Rows are points. Any point is a mix of the corners, with weights that add up to 1. It lies inside the corners' shape when no weight is negative. Say inside or outside, and name the corners with a negative weight.
In the rows, 128 means zero.

Corners:
(1): [154 131]
(2): [117  70]
(3): [119 121]
Points:
[125  76] -> outside (3)
[112 106] -> outside (1)
[118  76] -> inside
[113  90] -> outside (1)
[118  79] -> inside
[125  94] -> inside
[142 142] -> outside (2)

Corners:
(1): [ 83 166  80 157]
(2): [ 53 162  90 130]
(3): [161 134 171 149]
(4): [150  78 127  89]
(5): [137  55 127 139]
Points:
[147 108 144 125] -> inside
[139 129 145 139] -> inside
[102 156 107 133] -> outside (5)
[155  79 133 111] -> outside (2)
[152 131 160 146] -> inside
[117 125 122 143] -> inside
[ 99 142 112 121] -> outside (5)

Corners:
(1): [ 85  93 147  78 106  97  97  81]
(2): [ 96 130 120 138 155 115 138 155]
(3): [ 86 189  76 108 135 189 101 184]
(4): [182 147 146  74 141 121 163  79]
(5): [123  71 136 175  78 118 131 147]
(6): [199 172 188 138 135  76  98 190]
(7): [172 150 152 112 135 151 105 109]
(8): [142 112 105 146  92 113 103 113]
(9): [188 128  90 122 106 142 116 186]
Points:
[151 137 140 100 131 121 133 120] -> outside (8)
[113 137 106 100 126 143 114 121] -> outside (5, 6)
[161 146 135 139 123 135 105 154] -> outside (1, 4)
[144 104 126 115 106 111 123  91] -> outside (3, 6)
[166 132 123 120 116 123 116 158] -> inside
[125 121 128 125 111 119 101 135] -> outside (4)
[ 77 115 154  94 120  98 112 113] -> outside (7, 8, 9)

Corners:
(1): [114 123 111 162 116 136 103 149 187 160  64]
(2): [138 175 111 117 163  70 151  63 116 114 122]
(3): [ 99  48 136 169 100 130 124 106 125 141 115]
(4): [121  82 164 174 149 145 129 104  94 169 105]
(5): [110 165 135  88 179 102 153  93 173 116 157]
(6): [ 79 171 115 120 187 126 148 101 160 111 130]
(7): [112 100 123 155 116 163  95 137 133 152 120]
(8): [133  99 140 186 129  98  87 127 118 134  82]
(9): [ 91 158 103  72 155 104 192 165 141 104 148]
(10): [160  37 129 185 132 174 169 130 157 132 194]
(11): [112 119 155 124 105 110 129  99  94  87  75]
(12): [163 111  48  27 167 103 196 164 174  48 162]
Points:
[125  98 126 156 134 132 115 144 133 131 105] -> outside (2, 3, 5)
[133 130  92 108 145 112 144 147 150  96 125] -> outside (3, 4, 5)
[106 117 108 124 152 130 153 116 164 120 151] -> outside (4, 8, 11)
[139  83 122 126 141 138 150 123 139 106 149] -> outside (1, 2, 9)
[126 111 125 149 140 110 119 126 133 122 107] -> inside
[121 137 113 103 153 105 153 114 158 104 134] -> outside (4, 7)
[113 119 130 130 148 117 145 111 140 124 124] -> outside (7)
[126 132 122 137 148 101 134 101 130 121 118] -> inside
[120  95 125 149 125 131 128 123 129 132 109] -> outside (5)

Corners:
(1): [ 49 114  99 133 157  94 110  96  57 112 158  74  80 116]
(2): [162 196 186 144 117 187 132  37 107 112 123 153 111 195]
(3): [140 179 184 165 207 134 128  51  84  41 181 148 147 180]
(4): [206 158 127 130 131 121 185 182 158 136 130  89 154 103]
(5): [ 66  92 143 131 177  82  57 144 105 139 107  95  99 150]
(6): [193 156  69  78 123 154 201 132 146 167 125 126 134 133]
(7): [124 129 101 133  87  85 120  68 135 140 128 111 126 142]
(8): [154 143  87 148 114 160 164  79 177 168 109  95 151 141]
(9): [ 92 119 133 147 139  86 142 109 110  68 116  95  59 103]
(10): [181 115 164 140 139 119 192 155 151 118 179 128 118 154]
(11): [115 181 150 106 122 121 177 113 149 134 149 116 147 137]
(12): [148 157  67 129  97 132 155 148 169 154 143 119 115 123]
(13): [151 110 132  98 109 112 126 137 181 167 141 107 124  89]
(14): [ 94 126 127 107 187  84 104 121  98 104 163  71  45 155]
(15): [181 138 125 116 126 155 171 148 148  77 158 101 140 153]
Points:
[138 146 136 138 149 119 141 109 123 105 146 113 122 138] -> inside
[131 135 112 120 135 127 159 133 144 119 145 112 125 127] -> outside (2, 4, 7, 14)
[139 122 135 110 132 115 138 132 133 124 141 102 110 130] -> outside (3, 8, 12)
[121 135 125 133 140 116 136 113 121 126 139 107 108 136] -> outside (15)
[141 137 133 135 132 122 144 124 137 129 145 107 135 136] -> outside (6, 9, 14)
[135 134 131 125 146 112 146 127 127 117 152 101 102 140] -> inside
[146 153 138 135 123 131 166  93 130 110 137 114 127 133] -> outside (5, 12, 14)
[149 135 122 106 127 124 157 156 141 130 140 101 110 121] -> outside (3, 7, 8)
[127 129 135 119 134 114 136 122 133 133 131 104 111 135] -> outside (3, 12)

Corners:
(1): [ 91 104 145  55 126 101 141 145  92  95 150  98 120  87  93 128 150 123
 151  85]
(2): [138  95 124 133 100  51  81 129 136 129  68 153 117 148 153 119 146 116
  87 121]
(3): [130 131 156 116 109 158 154 185 151 159 152  93 178 103 163  74 103 126
 156 129]
(4): [106 114 122 118 107 114 178 169 159 196 169 115 128 114 146 121  59 133
 116  98]
(5): [162 158  76 112 134 116 156 187 159 134 169 130 126 113 123 121  87 142
 106  68]
(6): [155  75 113 108  89 125 189 214 188 190 150 114 120 117 146 128 105 131
 157 112]
(7): [ 64 113 125 129 143  97 164 154 139  85 160 111 137  70  99 130 155  98
 130 131]
(8): [148  99 139 117 115 125 154 170 182 174 209 148 145 177 136  66  95 139
 113  98]
(9): [152 106 132 139 131 131  76 103 129 130  74 162 159 162 201 188 133 146
  98 154]
(10): [120  85 164  97 140 108  23 154 154 111 144 130 110 152 111 146 124 132
  96 161]
(11): [139  90 141 177 149 105  65 131  92 114 133 165 170 135 108 158 107 143
  97 184]
(12): [ 66 131 100 122 154 103 121 117  95 100 126 111 106  75  42 122 162  94
 147  63]
(13): [180 112 189  94 122 100  76 102 149 128 116 144 123 122 127 125 115 109
  98 169]
(14): [129 138 119 135 139  55  85 114 115 144  88 160 161 181 160 154 136 141
 134 193]
(15): [143  92 163 114 164  95  96 123 131 118  68 166 148 126 167 140 104 107
 124 141]
(16): [143  69  86  65  77 150 157 191 183 154 165 118 130 127 144 119  72  96
 134 141]
(17): [117 150 161 129 110  89  75 145  94 123 119 176 123 115 169 121 142 103
 132 134]
(18): [135 106 165 140 156 119 110 149  89 125  75 140 139 162 162 155 141  87
  97 165]
(19): [101 132 176 171 163  82 138 136  90  86 171  70 126 112 128  84 100 104
 171 114]
(20): [129 138 133 124  90 145 137 186 173 121 175 115 173 138  87 161  69 123
 147  88]
(21): [ 98 133 120 129 168  86 106 141  95 116 174  79 173  75 103 159 150  81
 136  88]
Points:
[118 106 113 114 122 105 156 172 139 147 140 129 132 113 132 116 123 113
 130 112] -> outside (9, 10, 13, 19, 20)
[124 120 131 119 129 107 125 151 136 132 137 127 137 124 136 129 117 117
 125 118] -> outside (11)
[130 106 136 118 124 106 108 149 132 125 123 136 133 127 131 136 115 120
 119 137] -> outside (8, 21)
[119 113 131 124 107 108 140 150 142 123 145 126 139 121 119 115 130 123
 147 134] -> outside (4, 5, 10, 15, 18, 21)
[108 113 128 116 136 100 122 151 118 127 139 121 133 110 121 121 129 113
 132 114] -> outside (9, 13, 20)
[129 114 139 128 129 107 111 146 134 131 129 132 141 131 136 131 115 117
 121 134] -> outside (1)

Corners:
(1): [152 142 114 102 125  75 135  86  84 106 105 106 132 140 160 119 132 108
  66 150]
(2): [178 176 111 120  98 135 191 138 111 153 111  92 121 114 118 109  67  90
 129 121]
(3): [ 97 118 146 159  64  77 196 138 112  91 133 157  98  70  94 164 154 140
 134 171]
(4): [104  94  96  65 139 137  69 134 118 160 119 189 129 153 125 138 123  88
 145  96]
(5): [127 114 117 117 156  67 128  77 112 123 113 106 100 189 110 148 123  98
 144 133]
(6): [140 105 137 131 139 128  83 130 134  82 160 167 148 105  80 148 138 107
 128 127]
(7): [114 101 172 131 104  96  94 126 175  44 156 168 144 172  80 134 168 220
  78 138]
(8): [104 146 136  82 117 101 136 120 102 149 147 102  73 153 124 113 125  97
  69 130]
(9): [150 146 100 138 149  81 133 164 172 174 133 133 105  60 130 169 112  74
 173 130]
(10): [140 136  93  68 127 122 155  99 116 175 128  93 124 141 175 165 128 107
 153 199]
(11): [208 100  53 115 206 177  94 140 122 142 130 138 176 143 143  79 184  96
 157 183]
(12): [116 115 108 120 130 167  98 183 157  97 118 143 113 157 120 134 130  90
 111  98]
(13): [ 63  53 162  93 161  95  75 142 149 190 122 141  77 153 118 174 135 140
 166 127]
(14): [ 86 146 130 140 143  63 122 121  98 141 120 144 103 144 130 156 104 145
  76 163]
(15): [118  72  97 167  99 120 121 152 123 115 137 158 136 145 101 124  84  81
 169 139]
(16): [145 125 190 179  87  79 123  93 136 152  99 177 111  93  85 130  87  67
 181 136]
(17): [126 116  72 173 135  76 112 143 120 128 119 140  52 106 112 187  93  94
 177 123]
(18): [134 104 137 168 114  77  85 172 139 139 101 147 170 145  44 150 193 149
 102  85]
(19): [ 96 157  72 173 129  76 126 150  80 106 150 128 128 140 142 172 127 147
 148 140]
(20): [133 120 167 133 115 109 186  90 100 197 134 173 148 105 203 170  75 109
 166 161]
(21): [128 114 143 161  78  75 146 171 111  26 134 169 161 187 127 166 167 155
 122 163]
Points:
[127 121 116 136 124 103 129 135 116 138 126 142 122 126 123 147 120 102
 144 139] -> outside (7)
[135 129 120 131 144 105 118 134 131 138 131 133 121 141 127 151 129 116
 138 139] -> outside (1, 3, 4, 15)
[134 132 111 122 134 125 163 138 111 150 139 120 123 125 152 140 102  96
 148 161] -> outside (1, 4, 7, 16, 17, 18)
[133 121 124 139 116 100 139 133 120 123 130 133 124 129 119 145 130 116
 137 144] -> outside (4, 14)
[118 118 110 118 131 104 128 139 116 140 128 131 114 139 134 153 125 110
 136 142] -> outside (7, 16)
[120 121 128 135 112  81 137 123 115 125 127 140 115 131 120 157 123 121
 133 146] -> outside (11, 12)
[144 129 109 133 130 103 125 127 122 130 125 139 134 130 130 146 121 106
 138 141] -> outside (3, 8, 13)
[120 111 112 133 124 113 118 155 131 129 136 152 125 128 117 149 126 116
 141 135] -> outside (1, 5, 16)
[132 122 114 122 136 105 117 129 121 134 127 135 123 142 124 140 124 111
 131 135] -> outside (3)

Corners:
(1): [153  80 122 145  86 170 139 111 116 130  76 186 112  94 104 107 165 114
 143 103]
(2): [240  98 103 139 145 146 152  85  97  98  58 194 135 148 134 142 138 160
 165 140]
(3): [ 81 137 131 113 125  75  88 165 147 122 166 134  99 132 138 145 148 189
 135 166]
(4): [135 155 112 156 129 130  97 106 186 159 148 133  91 168 171 176 136  95
 107 114]
(5): [ 95 136 153 182 158 119 144 159 116 123 176 162 161 115 118 141 118 157
 111 160]
(6): [167 103 103  92 129  81 111  75 134 115 103 116 118 118 102 119 153 110
 125 108]
(7): [138 110 127 141 125 130  55  91 158 125 154  72 112 171 158 107 178 141
 103 122]
(8): [ 97 141 147 143 154 125 166 100 111 113 130 172 109 143 105 152 145  96
 161 112]
(9): [ 74 164 186 112  99  48 130 180 122  77 121 139 171 124 118  86  91 114
 118  79]
(10): [113 127 110 133  98 136 158 111  69 131 139 112 141 172 111 165 143 142
 106 147]
(11): [139 119 168 127 112 119 125 172 121 129 139 193 127 110 164  97 149  97
 167  69]
(12): [ 99  69 135 153 149 133 101 169 115  79 110 165 160  89 121 141 144 171
 159  85]
(13): [169 133 168  82  88 164 150  71  84 104 127 146 150 130 149 119 123  91
 186  75]
(14): [117 115 156 158  79 113  91  94  87  72 150  71 102 136 124 137 203 149
 107  83]
(15): [129 110  98 141 108  95 119  93 145 136 145 115 126 133 146 103 104 130
 176 126]
(16): [113 135 155 133 135 117  74 123 107 147 183  94  91 162 105 140 105 153
 142 121]
(17): [133 134 176 162 122 151 143 182  51 133  85 169 140  94 125 175 157 127
 126 170]
(18): [116 132  98  97 147  64 118 143 161 128  98  56 104 142  94 171 180 185
 117 116]
(19): [ 78 158 161 119 120  63 166 148 111 128 155 145 117 137 200 128  59 199
 127 107]
(20): [142 105 132 144 155 148 115 142 182 102 154 165  99 122 149 115 115  79
 147 121]
(21): [119 184 116 118 122 138 132 100  64 172 160 155  51 128 143 106  97 129
 144 123]
Points:
[139 109 124 136 127 131 110 104 139 121 139 130 118 142 128 137 150 125
 147 111] -> outside (9, 17, 19, 21)
[138 127 146 123 117 130 133 116 103 118 123 145 128 126 132 134 138 121
 147 113] -> inside
[123 124 128 124 126 117 129 136 114 125 122 154 121 125 131 133 125 137
 149 114] -> outside (5, 7, 14)
[107 137 135 128 125 104 119 128 120 125 148 125 115 137 137 135 131 138
 133 118] -> outside (1, 2)
